Each row is a point. To make a cloud, some directions were put in groups of two or more. Within a group, all points are equally far from the middle, so they leave a hole (a ring in 2 directions, a hollow ball in 3). The other directions are filled evenly. Then the cloud was stretched, turned, moved and blurred a little. Count the holes, and give their numbers of directions, smallest first.
(in the rows, 128 means zero)

Cloud (22 x 3):
[[ 91 131  84]
 [121 143 176]
 [ 90 102  98]
 [170  99 137]
 [122 114  72]
 [177 127 132]
 [146 171 167]
 [173  90 178]
 [ 92 142 130]
 [179 165 144]
 [166 145 175]
 [ 87 140 107]
 [ 99 132 158]
 [ 85 117 109]
 [177 125 154]
 [113 129  64]
 [166 116 108]
 [138 151 179]
 [170 100 136]
 [ 87 132 122]
 [ 88 132 128]
 [146 189 155]]
Holes: 1 (2)

Cloud (22 x 3):
[[108  95  85]
 [ 91 122  93]
 [ 93  44 123]
 [125 106 136]
 [151 112 142]
 [ 95 134 176]
 [ 95 112  84]
 [107 127  66]
 [150 167 159]
 [163 122 164]
 [141 148 104]
 [117 132 110]
 [ 99  82 117]
 [ 73  67 154]
 [129 111 131]
 [101 131 132]
 [156 113 132]
 [ 96 111 102]
 [113 100 201]
 [141 110 130]
 [101  80 128]
 [ 77  84 189]]
Holes: 0

Cloud, 31 rows:
[[169 112 172 120]
 [127 183 168 154]
 [176 119 151 136]
 [123 189 135 133]
 [168 155 153  67]
 [144 117  91 148]
 [120 155 140 140]
 [179 132 156 107]
 [208 146 137 133]
 [135  98  84  96]
 [139 136 130 117]
 [121 116 160  86]
 [112 175 131  96]
 [ 87 157 159 105]
 [ 87 175 161 134]
 [134 207 133 146]
 [103 158 145 203]
 [164 187 146 159]
 [174 144 174 159]
 [190 105 100 176]
 [107 185 109 151]
 [120 173 189 145]
 [137 137 167 149]
 [112 189 143 131]
 [147 145 133 137]
 [115 128 105 121]
 [145 138 155 154]
 [127 127 106 126]
 [119 152 150  79]
 [164 150 141  59]
 [182 141 103 104]]
Holes: 0

Cloud, 54 rows:
[[ 81 157 103 110 142  82]
 [ 96 110 165 124  95 143]
 [140 152 115 135 146  34]
 [ 83 120 146 142 116 202]
 [137 123 182 117  70 126]
 [155 141 105  96 134  90]
 [ 95 112 120 194 143 142]
 [121 148 139 119 109  92]
 [153 110 100 129 174 157]
 [ 96 166 156  96 103  99]
 [104 148 120 163 117 167]
 [109 149 150  70  85 106]
 [198 109 149 136 124 102]
 [ 95 134 147 128 118 147]
 [ 95 108  96  89 109 121]
 [151 174 119 139 105  47]
 [158 151 103  85  98 102]
 [102 172 101 137 115 161]
 [126 150 139  19 102  87]
 [154 161 178 163 125  79]
 [ 82 167 138  97 115  75]
 [151 144 141 154  87  68]
 [142 159 110 122 158  30]
 [144 152 149 172 137 122]
 [ 92 186 120 113 152 128]
 [133 181  70 170 142 108]
 [110 166 134  62  78  79]
 [127 115 113  90 135  86]
 [ 85 144 169 113 139 153]
 [112 148 140 112 172 137]
 [154 140 147 156 101 125]
 [126 119 115  96 165 119]
 [109 153 100  83 119 178]
 [ 66 139  87 116 137 135]
 [149 197 133 158 138 128]
 [168 138 122 166 126  93]
 [180 143 145 141 102  88]
 [ 76 144  98 113  99 166]
 [127 145 209  98  95 120]
 [125 173 153 118 122  87]
 [152 141 140 172 114 111]
 [102 117  96 119 150 160]
 [132 135 190  55  98 104]
 [142 193 141 174 143  53]
 [131  66 146 109 119 179]
 [ 98 137 133 135  95 126]
 [148 159 109  97 179 133]
 [ 90 184 122 100 117 116]
 [115 151 182 134  90 145]
 [177 149 131 118 117  82]
 [131  90 115  98 143 106]
 [ 90 169 123  92 151 137]
 [124 152 129  43 120 109]
 [122 154 109 101  95 108]]
Holes: 0

Cloud, 55 rows:
[[142 102 175 106 171 147]
 [155  88  69 158 179 128]
 [145 158 182  70 127 151]
 [ 80 149 162 105 129 142]
 [101 116 134 140 141 188]
 [142 108  77 168 118  81]
 [131 138 147 104  79 138]
 [ 71 147 170  87  84 154]
 [166 114 109  67 140 128]
 [132 147  68  93 104  99]
 [167  91  81 132  90 105]
 [111 170 117 108  99 139]
 [122 130 177  80 148 111]
 [109 147  78  79 129  93]
 [ 70 158 108 148 106 129]
 [ 86 108 124 144  77 153]
 [124 111  80 130 160 133]
 [131 106 149 108 138 145]
 [133  91  57 169 128 107]
 [181 136 120  90 127 116]
 [149 138  70 100 131  78]
 [109 152 186  58  96 135]
 [111 179 142  72  73 141]
 [124 107 183 132  53 176]
 [135 112  57 104 101  69]
 [ 98 144 112 112 133 148]
 [173 116  94  96 145 131]
 [158  97  83 112 150 159]
 [159 134 120 102 118 134]
 [141 136  79  96  88  99]
 [122 134  98  73 101  89]
 [159 133 121 119 192 107]
 [147 112 137 185 119 130]
 [146 127  62 128  67  90]
 [130 144 131 141 122  71]
 [ 85 134 183  95  86 151]
 [102 188 128 102 123  95]
 [ 90 172  97  68  97 131]
 [115 107 120 126 135 101]
 [123 162 174 119 160 163]
 [108 150 188 104 175 130]
 [108 109 139 168 163 191]
 [125 135 168 117  96 154]
 [155 112 147 106  80 130]
 [115 181 136 149 101  94]
 [135 106 146 120 120 145]
 [147  91 150 108  90 167]
 [109 190 132  85  65 105]
 [ 94 168 137 117 169 151]
 [127  91  92 170 157 135]
 [156 161 101 102  98 131]
 [138  65  64 142  74 130]
 [174 139 110 110 173  87]
 [121 125 100 114  75 111]
 [172 110 106 115  98 143]]
Holes: 0

Cloud:
[[148 127 134 145 182 111 175 143]
 [139 113  63 125 119 167 129 139]
 [102 159 127  86 127 146  33 115]
 [101 141 136 201 126 114  68 106]
 [155 164 103  67 154 132 102 156]
 [116 148 159 103 117 104  52 159]
 [147 200 145 132 113  85 106 148]
 [ 96  93  78 169 103 127 116 140]
 [128 109 138  82 114 147 142 129]
 [148 160 139 123  57 107  48 119]
 [102 137 139 175 107  71 109 105]
 [117 147 127  60 153 127  64 140]
 [105 139 133 122 112  64 116 167]
 [177 159 140 102 128  88 157 148]
 [120 152 143 118 132  61 113  90]
 [152 129 107 149 149  69 148 111]
 [130 158  78 115 129 154  71  75]
 [161 184  57 146  98 108 134 125]
 [144 175 137 102  89 123  37 141]
 [111  93 128 125 144  63  68 141]
 [115 186  89 165 128 144  85  87]
 [ 88 142 134 169 101  77 115 104]
 [119 129 128 188  95 113 182 115]
 [109 188 125 127 133 164 117 154]
 [124 118  69 114 108  98 125  97]
 [126 131 124 215 109 119 134  97]
 [ 96 173  94 114 179 133 113 101]
 [141 140 147 172 118 188 115 132]
 [ 78 143  76 134  83 125 130 116]
 [156 135 159 158  97 155  64 114]
 [121 133 138 138 105  76  46 140]
 [119 143 122  61 124 157 134 117]
 [127 141 184 120 128 126 103  92]
 [140 110 140 177 133 110 101  70]
 [112 201  95 120 167 120 107 132]
 [123 204 125 135 154 154  93 108]
 [127 135 138 196 124 105 125  82]
 [113  87 139 153 146  84  79  84]
 [ 83 102  87 147 155 171 133 108]
 [ 91 126 109 134 133 101 156  89]
 [144 174 106 167  90  89  78 114]
 [ 88 137 105 105  84 147 155 143]
 [104 148 117  85 161 139  44  96]
 [121 114 157 163  90 128  59  98]
 [131 105  87  94 120 107 130 169]
 [143 153 176  98 133 107 135 127]
 [129 152 124 166  77 109 157  80]
 [116 129 125 152  98  63 116 162]
 [151 161  71 137 141 124 150 172]
 [115 140  85 109 145  95  46 111]
 [150 123 118 185 105 106 142 185]
 [177 122 128 132 150 141 179 157]
 [189 137 134  86 149 112 108 137]
 [132 151  65 126  95 109  71 134]
 [ 92 115  85 157 202 106 113 121]
 [176 126 109  80 109 142 101  97]
 [116 112 106 116 193  81 102 143]
 [108 212 111 148 100 150  89  84]
 [119 147 163 129 121  56  98 136]
 [ 78 133 133 115  90 148 144 118]
 [131 130 140 122 110  49  89 104]
 [122 105  53 172 133 157 117 126]
 [ 94 149 108 214 141 122 126 135]
 [129 123 181 154 145  94 119 161]
 [113 141 133 171  85 119 178 105]
 [170 128  90  61 110 111 116 136]
 [ 87 103 151 128 160 131 115 180]
 [173 115  87 116 127 151  93  98]
 [106 151 131  62 122 111 112 167]
 [149 138 114 201 126  95 166 142]
 [136 123 118  77 151 134  50 109]
 [ 87 121 135 178 135  81 131 164]
 [ 93 149 119 139  66 105  78  88]
 [170 111 156 123 124  85 141 160]
 [ 74 172 163 119 101 123 103  99]
 [121 101  99 139 155  65 139 121]
 [171 115 136 151  88  68 116 141]
 [195 147 112 133 104 155  85 113]
 [112 141 117 137 107  68  93 164]
 [151 103 140  92 123  67 102 149]
 [125 141 165  88  89 118 146 153]
 [155 159 128  95 143 142 177 129]
 [122  94 121 179  94  81 135 109]
 [101 126 121 101 119 149 128 175]
 [180 112 150 125 134 106  72  96]
 [185 151 124 136  87 162 167 136]]
Holes: 2 (3, 4)

Cloud (86 x 9):
[[126 142 127 181 134 133 157 146 141]
 [171 151  93 115 151  99 117  99  97]
 [135 151  61 181 155 134 158 148 100]
 [167 178 121  89 146 147 121 168 122]
 [143 153 120  66 138  86 134 117 143]
 [136 145  74 118 113 110 162 145 158]
 [182 130  85 121 152 170 101 147 143]
 [146 171  74 158 124  82 175 176 162]
 [105 102 123 121 161  81 175 115 178]
 [ 89 118 108 148 185 136 162  93 120]
 [ 83  95 130  85 144 138 134 152 114]
 [152 170 118 110 106  90 180 150 129]
 [157  91 102 142 172  94 161 151 163]
 [125 113  30 142 141 114 130 134 113]
 [144 149 112 104 210  90 148 146 115]
 [ 81 102  87 134  91 142 149 107 146]
 [140 115  87 104 108  53 135 155 116]
 [107 147  68 141 135  47 187 139 124]
 [ 86 177 102 143 122 147 130  60  84]
 [147 201 100 167 112 101 164 138 162]
 [155 168 118 118 126  90 139 125 184]
 [162 156 101  90 124  98 138 160 118]
 [155 136  73 140 178  72 171 165 127]
 [149  96 109 132  70 109 133 173 126]
 [204 144  73 177 163 131 133 115 150]
 [ 95 198 116 148 153 153 152 113 144]
 [170  70 104 133 144 154 153 133 122]
 [146 149  85 116 152 183 104 166 121]
 [ 98 199  93 153 131 105 154  90 121]
 [ 96 169 137 124  78 138 129  71 155]
 [159 132 140 123  96  89 121  93 110]
 [ 97 104  98 135 117 134 146 135  79]
 [ 92 149  99 107 116 147 148 112  85]
 [161 200  92 151 133 141 144 111 158]
 [149 173 141 169 141  98 154 148 118]
 [107 141 115  85  68 116 128 180 163]
 [ 54 135  99 111 168 115 150  66 113]
 [117 159 126 100 148 121 118 147  83]
 [151 137  99  72 143 141 111 169 143]
 [112 143  96 167  83 130 183 108 128]
 [126 152 137 119 144 152 148 146  95]
 [136 170 124 151 133 186 121 119 106]
 [121 159 155 140  72  85 132  99 147]
 [140  88 100 118 117 113 157  73 136]
 [131 181  93 162 159 132 131 139 131]
 [161 132 126 151 159 125 133 123 174]
 [188 167 163 127 135 103 144 172 128]
 [122 153 142  92 101 138 167 113 154]
 [141 176 129 139  85 171 101 103 166]
 [ 72 127 129  95 127  56 173  96 141]
 [137 157 113 147 126 105 120  51 113]
 [142 177  84 102 157  89 141 134 138]
 [106 170 128 174  96 142 158  84 137]
 [141 147  90  93 106 143 112 178 149]
 [ 45 117 112  72 122  65 151 142 106]
 [179 121  88 189 149 150 156  86 174]
 [117 202  91  93 158 104 152 145 127]
 [132 171  90 159 105 125 110  99 168]
 [ 42 155 105  83 143  81 183 133 125]
 [149 160  65 144 148 103 162 172 103]
 [122  92  86 130 132  65 145 176 145]
 [124  95 111 139 130 167 168  89 154]
 [134 176 163 141  83 106 154 118 176]
 [ 97 118 114 136 133  87 197  83 149]
 [161 128 132 127  65 122 144 127 155]
 [154 166  84 121 179 120 116 138 130]
 [118 110 119 186  95  93 194 113 167]
 [176 119 139 159  81 145 131  70 152]
 [ 99 134 139  97 124  76 168  85 112]
 [190 173 101 155 133 146 136 162 153]
 [215 147  87 164 128 143 155 137 167]
 [123  76 105 165 125 111 143  63 140]
 [153 147  99 175  95 130 152  79 175]
 [126 135  89 146 106 137 166 129 175]
 [130  99  80  95 173 104 139 141 107]
 [171 169  54 139 169 139 149 103 106]
 [166 162 159 154 113 142 166  70 144]
 [ 90 111 159  86 171 137 160 159 120]
 [ 91 162 109  92 123  83 146 152  81]
 [125 103 160 150 177  98 195 131 120]
 [143  93 156  90 131  88 135  95 146]
 [ 74 201 151 107  86  97 161 121 134]
 [166 146 164 152 113 124 182 160 130]
 [182 114 134 103 115  77 183 134 162]
 [176 155  86 129 175 178 105 144 123]
 [149 203 125 166  87  73 171 128 148]]
Holes: 1 (6)
